Each row is a point. Any point is a mix of the corners, with weights that add up to 1. It lies inside the corners' shape when no weight is negative. Is each point inside? If not, which corners have a negative weight?

Corners:
(1): [11 76]
(2): [ 35 -14]
(3): [-4 -8]
Points:
[  2 -37] => outside (1)
[32 -7] => inside
[ 19 -23] => outside (1)
[11 66] => inside

Corners:
(1): [ 20 -66 -21  36]
(2): [-12  -1 -35  15]
(3): [ -3  46  46 -45]
(4): [ 25 -31 -71 -16]
(5): [ 38  56 -17 -36]
Points:
[ 19 -54 -22  28] => inside
[ 14  -5 -30 -21] => inside
[ 15  27  23 -41] => outside (2)
[ 19 -73 -42  14] => outside (2, 5)
[ 21 -38 -20  19] => inside
[  4  15  25 -10] => outside (4)

Corners:
(1): [-38 -75 -24  22   7  25]
(2): [  9 -12 -21  32  23 -28]
(3): [-19 -11 -45  37 -49 -13]
(4): [ 25 -51  27  14   7   9]
(5): [-47  43 -10  -1 -32 -71]
(6): [ 27 100  94 -21  38  33]
(7): [ 33 -26  -6 -31  10  51]
Points:
[20 14 42  1 23 28] => outside (5)
[ 7 -3 41 -5 19 26] => outside (2, 3)
[12 31 40 -7 19 22] => inside
[15 -5 27 -4 15  6] => outside (3)

Corners:
(1): [ 70  52 -18  25 -52  11  -5 -31  17]
(2): [-34   1   1 -20 121  40  51 -46  22]
(3): [ 31   1 -32 -81  11 -42  -7 -34 -24]
(4): [ 11  15  13   2 -41 103  18  -2 -24]
(5): [-16  57  -7  13  81 -25 -14  24 -12]
(6): [ 12  19  35 -35  68  19  11 -61 -25]
(7): [ 31 -19 -12   6   5 -10  17 -19 -43]
(8): [ 61 -26  29 -76 -22 -50  30  24 -38]
(9): [-19  10  21   9 -45 -15   7 -23 -20]
(10): [ 49 -35 -16   9 -28 -26 -66 -18  12]
Points:
[ 10   8   8 -10  10  41  16 -20 -16] => inside
[ 45 -18  10 -10 -22  63  25 -25 -13] => outside (3, 5, 9)
[ 22   6  12 -16 -23  47  16  -2 -23] => inside
[ 11  19  10 -20  12  11  24 -16 -20] => outside (10)
[ 14  18  15 -19  41  11   7 -35 -17] => inside

Corners:
(1): [  0   7 -12   4  38  28 -30  -7  -4  -3   4  69]
(2): [  2  33  -1 -74  -4  23 -11 -22 -53 -58  -6  24]
(3): [ 32 -35  88  31 -25  -5  38 -22 -28  35  -7 -45]
(4): [-27 -13 102   8 -42  47  19  39 -16  23   3 -22]
(5): [  4   3  18  52 -68  30  -1  33 -12  19 -12 -59]
(6): [-63   6  24  25  35 -50  12  41   0 -42  38 -17]
(7): [-54 -44  63  39  14  23 -37  -3 -19  45  34 -82]
(8): [  0 -34  28 -10 -74  70  71  -3  16  29 -37 -61]
(9): [-18  -5 -50 -65 -53 -20  38  35 -22   0  72  54]
(10): [-27  51  -1 -46 -19 -15  12  11  12  29 -15  16]
(11): [ 25   5  39  -6 -50  44  29  -9  45  -2  46 -48]
(12): [ 55  41 -30 -68  36  25  37  23 -48   5  18  27]
(13): [ -4 -25 -10 -37  -6 -29 -28  68  38 -27  10 -23]
Points:
[-11   5  25 -18  10  14 -13   3 -30 -14 -14  -8] => outside (9, 11)
[  4   2  34 -11 -21  19  15   9 -18   4   4 -15] => inside
[ -2   1  34 -11 -34   8  32   5 -19  19  14 -24] => outside (1, 13)
[-10  -3  55  -1 -32  32  15  21  -5  11  11 -20] => inside

Corners:
(1): [  2 -19  -4  -9 -31  38 -35 -46   1 -18 -20 -13 -14 -19  -3   7 -39  62]
(2): [  1  37  60 -13  17 -24 -29  24 -53  -8  29  48 -11  -4 -50 -30 -64 -12]
(3): [-40 -26 -39 -55 -42  19  10 -52  35  19  23  40  22  -5  27 -25   2  38]
(4): [ 32  48  67  -7  32  37 -15  67 -51 -23 -21  67  25 -15   8  -5 -79  35]
(5): [ 39  39  10  15  47 -10  24  21  31  52 -13  26 -39  56  38  41 -30  36]
(6): [-60 -62  53  51 -17  24 -39  -3  32   6  59   3 -32  85  42  10  30 -64]
(7): [-35 -12   5  35 -51 -27 -88   3  24  11 -27 -24   8  25  32 -14 -14 -40]
(8): [-41 -15 -13   8  46  13  32  31 -96 -25 -39  75   1   4  -1   5 -50  52]
(9): [ 31  -3  24  38   3 -36 -42   8  29  18  -3  18 -12 -26  57  54 -29  22]
(10): [ 42 -35  -2 -17  32  21 -39  34   2 -14  96   8  18  54  32 -54  16   9]
(11): [ 43  23   0  49  48  44 -29  16  49  -6 -18  73 -54   8 -32  11   6 -15]
(12): [  6   7  75  40  10 -31 -16  -9  33  48   0 -26  32  17  59 -44  11 -19]
(13): [ 27 -30  67 -42  10 -41  27  28 -52  -9 -19  32  53  22  27 -27 -60   8]
(14): [-14  -3  31  39 -56  -3  22  45 -34 -35   0  45  31  -4  11  34 -31  45]
(15): [-17 -31  79 -20  14 -40 -82  64  -4  44 -34 -28  27   4 -19 -34  10 -15]
(16): [-30   4 -30 -67  43  -4  47   1  -6 -44  86 -34  25  -9  39  14 -12 -47]
(17): [-40 -32 -22  40  57  38 -17 -13  -7 -28 -18  26  59 -20 -26 -19 -93  39]
(18): [-44 -43 -20 -42 -51   2  28  44 -27  49   1  16 -59 -38  -8 -16 -52   2]
(19): [ 35  -6  66 -24  -4  40 -40  59 -68  21  62  10  28  -5 -35  38  -5 -58]
Points:
[-10 -13  11  -8  -6   9  -7  18 -16   5   2  19  -7  -6   7  -1 -36  13] => inside
[-17 -17   9  -9  -8   7   0  26 -17  14   4  22 -11  -5   6  -4 -38   6] => inside
[-33 -32  13  16  14  39 -36   7   6 -23  26   6  20  21   4 -15   4 -24] => outside (2, 5, 9, 13, 18)
[-60 -16  10  12  -9  14 -38   4 -11 -14 -18  14   6 -11 -15 -25 -23  -9] => outside (5, 9, 10, 13, 19)
[ -4 -16  10  -3  12   6 -11  20 -19  -4  14  28  10  12  14 -10 -20  18] => inside

Corners:
(1): [ 41 -18  -9  10   5  27  32 -20  42  11 -30 -17  65   0  29  35  10  -3
  40 -34]
(2): [ 30  73 -13  10   6  10  39 -14 -23 -14 -18  41  29  23   1 -64  11  26
  60  -2]
(3): [   1  -15   36  -15    3   16 -103 -121  -42  -16  -45    8   44    0
   -1   32  -54   -6  -48   40]
(4): [-25 -52  25 -19  41  28 -34 -43   1  74 -35  -4   4  -7 -46  55 -10 -23
  -6   4]
(5): [ 17 -18  -1  13  66  33  -3  41  18 -21  38 -32   1 -48  75  61  -6  10
  32 -31]
(6): [ 34 -31   1 -14  36 -24 -59 -55  12 -10 -67  32 -29  -3 -82 -25 -19   6
 -27 -32]
(7): [-25 -18  -9 -41 -13  -1  49 -74  23 -55  19  62 -10   7 -25 -38  33 -42
  13   2]
(8): [-47 -12 -13  15  13  11 -21  52   3  21  58  51 -42  45 -24 -93  -4 -69
  -3 -85]
(9): [ 25  51   0 -44 -26  21 -30  10  21  67 -24 -43   4  52  27  28  25 -34
  -6   1]
(10): [-16   4 -35  15   9 -12   9 -22 -67 -22   2  34 -28  -3  40   0  17 -34
 -42 -10]
(11): [-28  -7 -14 -32  12  -5 -42  -4 -25  -9 -25   6  24  64  39  18  26  55
  12 -28]
(12): [-18  -8 -11 -47 -14   1  -3 -37 -45  -1  -3  12 -34  18 -18 -50 -50  12
 -49 -13]
(13): [ 27  -5  58 -12   1   5  48 -19  23   9  -2 -55  32 -13  -3 -11  16 -24
  33 -44]
(14): [  3  26 -26 -12 -51 -10 -52   2 -20 -36  29  54  20 -27  -6 -18  19  18
 -31 -58]
(15): [ -17    6   -5   -5  -10   66   -2 -101   -6  -38  -20  -54   -3   -7
   17   44  -29   20    5  -17]
(16): [-29 -31   2  33  23   2  21  22  51   5 -18 -21  -9  -5 -10 -62   4  12
  43  12]
(17): [ -8  14  27   8  52  58   5  40  45 -62 -11  17   1  -8  36  19 -22  -7
  -7   6]
(18): [-15  -4 -34   7  13 -18  14 -12   9 -43  18  21   3  21 -28  52  -8  -1
 -12  13]
(19): [-24  28 -34   8  32 -16 -21   8  53  26 -14  13  28   6 -14 -18 -15 -33
 -35 -12]
(20): [-21  13   9 -66 -46  -3 -52 -32 -54  22 -35  39  21   4  17 -16 -25 -67
  64 -18]
(21): [  6 -13  44  16  -6 -11   1 -11  40  27  -9   9 -45  12 -14 -19 -35  -4
  11 -63]
Points:
[ -3  -6  -6  -9   2   2  -3 -30   0   1  -7   9   8   7  -3  -4   1 -12
   5 -18] => outside (17)
[-17  -1   7  -8   7   7  -4 -13  -6 -15   4   9   3   5   9  -8  -4  -3
   5 -20] => outside (1, 6, 9)
[ -7   1 -10  -1  14  10  -6  -3  11  -5 -14  15   0   6   4  -6   2  -5
  19 -18] => outside (3, 12, 13)
[ -8   3 -10  -6   8   6 -18 -11   3  -8  -8  23   2  10   2   2  -3 -11
   4 -16] => outside (12, 13)
[ -3   8   1  -3 -12  11   1 -24  -9  -3 -12  14  15  19   7  -3   8 -13
  15 -13] => outside (5, 6, 12, 19)

Corners:
(1): [-11 -33  -8 -22  33   1  13 -21  16 -56 -77 -12  35  52   0 -19   2  35
 -25   9]
(2): [ 23 -44  -8   4  35   6  48  35  12  -1 -37  42  19  72  25  56   7   9
 -18  41]
(3): [-20 -21  35 -19 -57   0 -50  40  46   2 -30  44 -34   7 -37 -30 -70 -36
  55  27]
(4): [ 80   0 -29  92  29  -1  -8 -20  -8 -17 -21   5  19  77  12 -38 -12 -15
 -19 -10]
(5): [-12  33  46 -13 -50  -9 -29  17  16  -5   6  12 -57   6  21  -6 -98  -4
   7   0]
(6): [ 29  25 -84  37  69 -12 -41 -11   5 -46 -20  -9  39  55  16  24 -23  -5
 -39  42]
(7): [ -7  40  22 -12 -37  -9   0  36  41  -5  20 -44   0   9 -11  39 -80 -57
  39 -28]
(8): [-23  26  19 -38 -54  -4 -32 -10  13 -34  10 -37 -27 -72  42  44 -55 -24
  64  -2]
(9): [-57 -34  68 -33 -19 -21  -7 -30  63   2  28  20 -43  -2   4  -6 -86 -33
  95  -8]
(10): [ 10  16 -22 -43  25  36 121  -7 -31  11   4   2  27 -18  11  22 -21  -4
 -33  68]
(11): [ 16   3 -13 -24 -12  -6  62 -25 -22 -13  35   1 -21 -20 -69  93  23  69
 -21  27]
(12): [-38  12  82  -3 -11  55   3  39  30  20  15   0 -13 -35 -20   7 -79   0
  37 -14]
(13): [ -8 -63 -37  34  20  13  35  -1  -8 -60  20   9  24  42  31 -16 -10 -32
 -53  24]
(14): [ 21 -17 -25  17  11   5   7   6  27  21  30 -22  20  32  33 -33  41  16
 -25  15]
(15): [-24 -55  -4 -36   7  -9  20   8 -69  32  24  16  52  18   9  17  43  39
 -43  -4]
(16): [ 53 -46  54  14  52   3  42  26   6  11  -8 -16 -18  48 -21  22 -21 -38
 -33  61]
(17): [ -2 -99 -21 -19  29  -2  94  -2 -21  34  18 -25  52 -26 -10  -2   0  67
 -41  13]
(18): [-12  39   6 -16 -22  41  23  70 -30  -9  -9 -25 -90 -10   5 -18 -67  -9
  59  -5]
(19): [ 13  20 -25  45  54 -67 -12   3   8 -44   3  -7  37   0  33 -18  26  12
 -16 -15]
(20): [ 28  26   2 -64  -3  44   3   4  47  19  -3  31 -38   3 -20   1 -56 -19
   2 -44]
(21): [ 30 -69  59  -5  30 -13  56   9 -12 -48  51  10  33   6 -17 -13 -46  59
  46  57]
Points:
[ -6   4   5 -30   0  -4  19   2 -18 -29  13 -14 -14  -7   6  22 -32  -8
   4   9] => outside (2, 3, 4, 12, 14, 17)
[  0  -7   3  -8   3  -2   4  -1  10 -18  12  13  11  15   7   2 -27   4
   5   3] => outside (16, 17, 18)
[  7 -15  -4  -1   7   0  12   6   0   0   8  -2  13  20   9   4  -7   6
  -8   8] => inside
[  9 -24  -1   0  13   3  25   0  -3  -8   1   6   4  14   1   4 -15  13
  -7  17] => outside (7)
[ 15 -15  -7   1  21   6  29   4   3  -9  -4   5   9  25  -9   7 -10   9
 -12  16] => outside (5, 8)

Corners:
(1): [  9 -12 -49   7  24 -32  31  -5  64  46 -19  15   7  30 -31  -7  42  12
   0  10]
(2): [ 30   9   0  27  35   0  -8 -12   6 -21 -10 -21 -59   3 -31  30 -29 -31
  50 -35]
(3): [ 22 -16 -13  -9 -19   9   9  -5  25 -11  30 -33  -9 -52 -22  -2 -42 -14
  -6 -59]
(4): [  7  11   0  43  25 -27  14 -18  53   1  12  14  18 -48 -16 -41  55 -12
  38  27]
(5): [ -9  65  -8  38 -23 -57  -4 -23  29 -37  11  23  60 -33 -32  13  24   0
  38  26]
(6): [ 16 -43  16  26 -25   6 -24  35  17  -7  -9   1 -54   1 -35  -3 -32 -10
 -47  45]
(7): [ 11  14 -15  50 -18   4  45 -11  52  26  32  37  -7  -1   0  -6 -19  -4
 -13   7]
(8): [ 40 -10  15   6 -22 -44   3  23 -32   5 -20  53  -1 -13 -12  37  -4   0
  -5   4]
(9): [-24   4 -20 -39  -5   9  44  10 -44 -20 -26  19  44  24  13 -42   4  -1
 -33 -11]
(10): [ 21  -4 -93   0  45 -47  50  30 -11 -41 -29 -21  11  -7   2 -51 -40 121
  37 -15]
(11): [-16 -45  29  19  33 -29 -26  11   9   4 -13  67  10  18 -51   2  -7   7
 -49   7]
(12): [ 77 -14 -21  16 -29   3  38  -1   1  -3 -18  48  13  -4 -47  64 -37  10
  46 -12]
(13): [ 36  14 -27 -36   4  16  18  26  59  20  36 -19  25  -6 -21 -24 -19   8
   6 -13]
(14): [-21  10  46  25 -23  -9   1  -9  14 -13 -36   8 -20 -24   4 -37 -27  12
  39 -16]
(15): [-13 -49  20  -8  25   3 -65 -47 -27 -13 -17  19 -15 -28 -20  48  10  -2
 -11  36]
(16): [ 11  10  21  16   6 -14  12  35  -8   5  -7 -25  -9  -3 -47   6  12  25
  13 -36]
(17): [-14   1  -5 -24 -37 -18  61  -5 -26   4   5 -29  13   0   6 -24 -24   4
  29 -20]
(18): [ 12  -3  16  44 -12 -27 -14  39 -37  15 -36  13  12 -18 -30  47  -7 -17
  27  -7]
(19): [ 18  18  12  10   7 -18  22 -40  37  52  -9  13  36  -1 -29 -11  10 -26
 -18  10]
(20): [ 29 -33  21  23 -18  24   3  -3  35  -9  10   0 -35  45  12  31 -38 -25
 -27  -6]
(21): [  5   2 -44  -5 -42  -1  -4   0 -39 -50  57 -25  45  -2   8 -41   4  10
  15 -20]
Points:
[ -3  -4   6   6  -7 -16   8  14  -2 -11  -4   0   3 -12 -13  -9 -13  17
  -1   1] => outside (1, 2, 12, 19, 21)
[ -6   1  -6  15  -4 -26  15  19  17  -2  -7  14  12   5 -14 -25   2  19
  -1   7] => outside (2, 3, 12, 15, 19)
[ 22 -19  12  13   7   8   3   4  22   5   1  -5 -24 -11 -24   7 -34  -3
   8 -14] => outside (1, 5, 8, 9, 21)
[ 17   6 -21  11 -17 -20  23   8  11   0   8  14  28 -13 -18 -18  -3   8
   9  -1] => outside (2, 15, 16, 20)
[ 12  -4  -6  11  -7 -11   6   2   8 -11  -1   7   0  -8 -16   5 -10   4
  12  -5] => outside (19)
[ 12  -5   0   8  -3 -12   2  -3  -1  -3 -14   6   5  -4 -18   7   0   1
  12   6] => outside (3, 7, 11)
[ 13  -9 -16  14  -3 -25   6  21   1  -3 -15  31  11  12 -28  28  -6  22
 -10  25] => outside (2, 3, 4, 14, 19, 21)
[ 13  -7 -13   8   8 -22   0  10  12  -3   2  -6   3  -2 -23  -7  -1  13
   6   6] => outside (3, 7, 9, 12, 14)

Corners:
(1): [-43 -69 -34  10  23   8  -9 -18  30  31  61  11 -23  30 -91 -12  57  19
  20  22]
(2): [-78  21  63  36 -28  16 -18  17 -22 -53 -37 -15  69 -62 -28 -12 -17 -49
 -70 -36]
(3): [ -3   4  13  44  10  82 -22  20  51  23 -14   2 -45 -33 -15  72  37  11
 -27  44]
(4): [  7  35 -22 -10  39 -25 -22 -46   3 -30 -36 -37  64  13  58 -22 -34 -20
 -21 -26]
(5): [ 38 -63 -50 -34  74 -34  35 -72  11  17  45 -20 -38  34 -13  -6 -16  -6
  30   7]
(6): [-25  -6   4  67   4  21 -18  27  31 -38  11  40 -14   8  -8  38  26  20
  71  19]
(7): [ 52  46 -55 -35  96 -22   7 -87 -52 -15 -27 -25  28  11   0 -42 -29 -68
  10  -2]
(8): [-48  -2  16   5  31 -16 -25  34  73   2 -23  -1 -51   0   0  19  20  17
 -20  37]
(9): [ 39 -61 -47 -52  25 -22  44 -95 -18 -30 -16  41 -33  29 -25  12 -38   6
  37  51]
(10): [-31   8  15  58  42   2 -26   0  35 -21 -63  39 -19 -25  12  29  44  44
  -5 -27]
(11): [ 26  39 -38  18  16 -49   9 -24 -41 -22  -8  -2   4  -8  32 -38  11 -25
  -5  27]
(12): [-29  27  -4  41  49   3  -8  44  -1  24   0   4 -19 -58   4  48  29  56
 -24  24]
(13): [-17  66  50   0  -3   8 -46   6 -12 -60 -39 -11  71 -69  10 -36  10 -47
 -23 -56]
(14): [-39  33  54  17   2  -1 -35 -18 -13 -32 -67 -74  41 -69  37  15 -10  -6
 -35 -43]
(15): [ 53 -87 -42  16  75 -50  -1 -34   1   7  31  38 -16  53 -59 -27  14   6
  41  57]
(16): [ 67 -33 -14 -17  42 -50   1 -79   3  25  26  21 -28  30 -57 -42 -39 -10
  49  20]
(17): [-45  -3  41  14   5  42 -35  19 -56 -31 -43 -28  51  -1  48 -19  -4 -30
 -43  -9]
(18): [-28 -22 -44  12  28 -15 -51 -29  38  25   6  11 -56 -32 -13   9   7  -6
  25  32]
(19): [-54  13  48  22 -45  21 -41  41 -31 -90 -30 -32  23 -22 -50  12 -40 -30
 -62 -16]
(20): [-34  76  15  20  -1 -12  -4  28 -43 -40 -87 -19  51 -45  29  13  -7 -36
 -12 -75]
(21): [  0 -12   8  19  46 -19 -36 -10  57   2  49  22 -24  56  -9  48  42  22
  28   6]
Points:
[-10 -25  -7  19  36  -5 -10 -10  22  20 -12   1 -26 -12  -4  23  14  31
  13  16] => outside (2, 7, 11, 13, 19, 21)
[-29  49  21  16   8  20 -21  -8 -11 -49 -52 -23  37 -52  13  30 -19 -23
 -26 -42] => outside (1, 8, 11, 15, 16, 17)
[-19  19  16  12  10  -4 -18  -8  -9 -30 -25  -7  26 -28  -2  -6  -1 -21
 -15 -15] => inside
[  4  -2 -15   9  37 -13 -11 -18   5  -6  -8   1  -9   1  -5   5   8  -3
  11   6] => outside (2)
[-32  33  24  35  12   8 -25  27 -14 -38 -45 -19  40 -32   5  -6   9 -16
 -35 -14] => outside (5, 9, 16, 18, 21)
[-15  -8   8   7  13  -7 -21 -18   8 -19 -18  -9   4 -11  -9  -1  -2 -10
 -11  -7] => outside (6, 7, 12)
[-21 -16  12  15  21  14 -18  -9  22  -1   2  -1 -26  -9 -32  23   4   5
  -5  17] => outside (4, 11, 13, 15, 20)
